Each row of a before or after table is a point. The points were changed in one or more steps. Then noise was added and the rows were shuffled. The steps act on how far a point lies along the listed directions, d1 being the first. What was done? A step turns or swaps two directions, mirrors them in a line or flattens them onto one, adds a multiple of one to another, or multiplies one. Angles are multiples of 10 degrees, from the lower direction toward the higher: turns from -170 to 170, lines from 10 to 170 but not 90. Use the fewest steps. Two steps may share a direction if one is a turn and the other turns, adds or multiplies; they go together, in the order done. Otherwise the lowest direction goes first.
(in the rows, 100 means zero)

Directions:
(1): [147, 126]
(2): [ 74, 147]
Before (13 x 2):
array([[104,  39],
       [141, 180],
       [120, 137],
       [126,  96],
       [156,  92],
       [120, 160],
       [146,  69],
       [ 27,  77],
       [ 55,  75],
       [ 70,  95],
       [108, 123],
       [ 54, 125],
       [ 90,  86]])
After (13 x 2):
array([[ 51, 121],
       [105, 123],
       [126,  53],
       [108, 190],
       [116, 160],
       [ 64,  50],
       [101,  82],
       [103, 141],
       [ 44,  99],
       [ 76, 111],
       [123,  78],
       [153,  96],
       [151,  42]])
Steps: swap d1 and d2

Directions:
(1): [ 97, 164, 118,  64]
(2): [ 63,  65, 142,  62]
(3): [ 36, 112,  61, 108]
(4): [ 82, 117, 147, 154]
Before (12 x 4):
array([[150,  97,  11, 135],
       [ 59,  50,  46, 104],
       [ 67,  87,  70,  79],
       [126, 133,  63, 138],
       [108,  44,  59, 108],
       [107,  69,  67,  50],
       [142, 111, 108, 100],
       [126,  93,  57,  58],
       [125,  97,  65, 135],
       [ 74,  27,  60, 153],
       [132,  92, 109, 110],
       [111, 141,  35, 131]])
After (12 x 4):
array([[ 96,  78, 115, 161],
       [ 78,  76, 135, 150],
       [ 67, 197, 119, 120],
       [130, 137,  56, 131],
       [119,  98, 129,  87],
       [120, 144,  28, 166],
       [117, 143,  91, 131],
       [ 82, 140, 142, 139],
       [ 65, 103,  88, 132],
       [127,  87, 117,  92],
       [ 49, 157, 101, 150],
       [128, 164,  86, 188]])
Steps: turn d1 and d4 by -140 degrees; add -0.7 times d3 to d2

Directions:
(1): [155,  99,  73,  55, 135,  76, 152,  47,  97]
(2): [102,  53,  51,  94, 158,  78,  69, 148, 136]
(3): [ 99,   7, 154,  82,  91, 113,  95,  70, 107]
(4): [ 77,  63,  48, 162,  69,  96, 157,  87, 107]
Before (11 x 9):
array([[ 97, 141, 164,  64,  85, 126,  52, 128,  68],
       [134,  54,  60,  79, 111,  85, 179,   5, 100],
       [135,  78,  28, 122, 111,  77, 157,  86, 119],
       [146,  49,  69,  83, 147, 104, 114,  87, 121],
       [ 75,  57,  33, 162, 108,  97, 158,  86, 129],
       [136, 139, 139,  43, 128,  96,  65,  46, 113],
       [148,  74,  40,  79, 111,  70, 152,  67, 120],
       [ 85, 130, 173,  83,  50, 119,  67, 124,  65],
       [109,  51,  49,  87, 124,  73, 154,  55, 121],
       [121,  36, 105,  60, 121,  82, 165,  12, 110],
       [ 93,  84, 146,  84,  84, 139,  31,  96, 108]])
After (11 x 9):
array([[ 77,  44,  87, 145,  63, 129,  83,  90, 119],
       [ 55, 115, 139, 131,  84, 118,  20, 115, 125],
       [166, 139, 117,  37, 132,  92,  85,  85, 100],
       [154, 115,  97,  44, 160,  86, 136,  41, 107],
       [123, 110, 136,  20, 138,  93,  72,  76, 103],
       [104,  75, 178,  20, 141, 104,  47,  84, 112],
       [ 70,  67,  78, 146,  52,  98, 122, 135,  88],
       [146, 129, 135,  26, 112,  95,  59, 100, 104],
       [129,  85, 142,  70, 121, 132,  61, 101, 105],
       [135, 112, 152,   6, 150, 107,  38,  76,  94],
       [ 51,  80,  82, 153,  56, 118, 101, 143,  91]])
Steps: turn d1 and d4 by -100 degrees; flatten d2 and d3 onto the line at 80 degrees
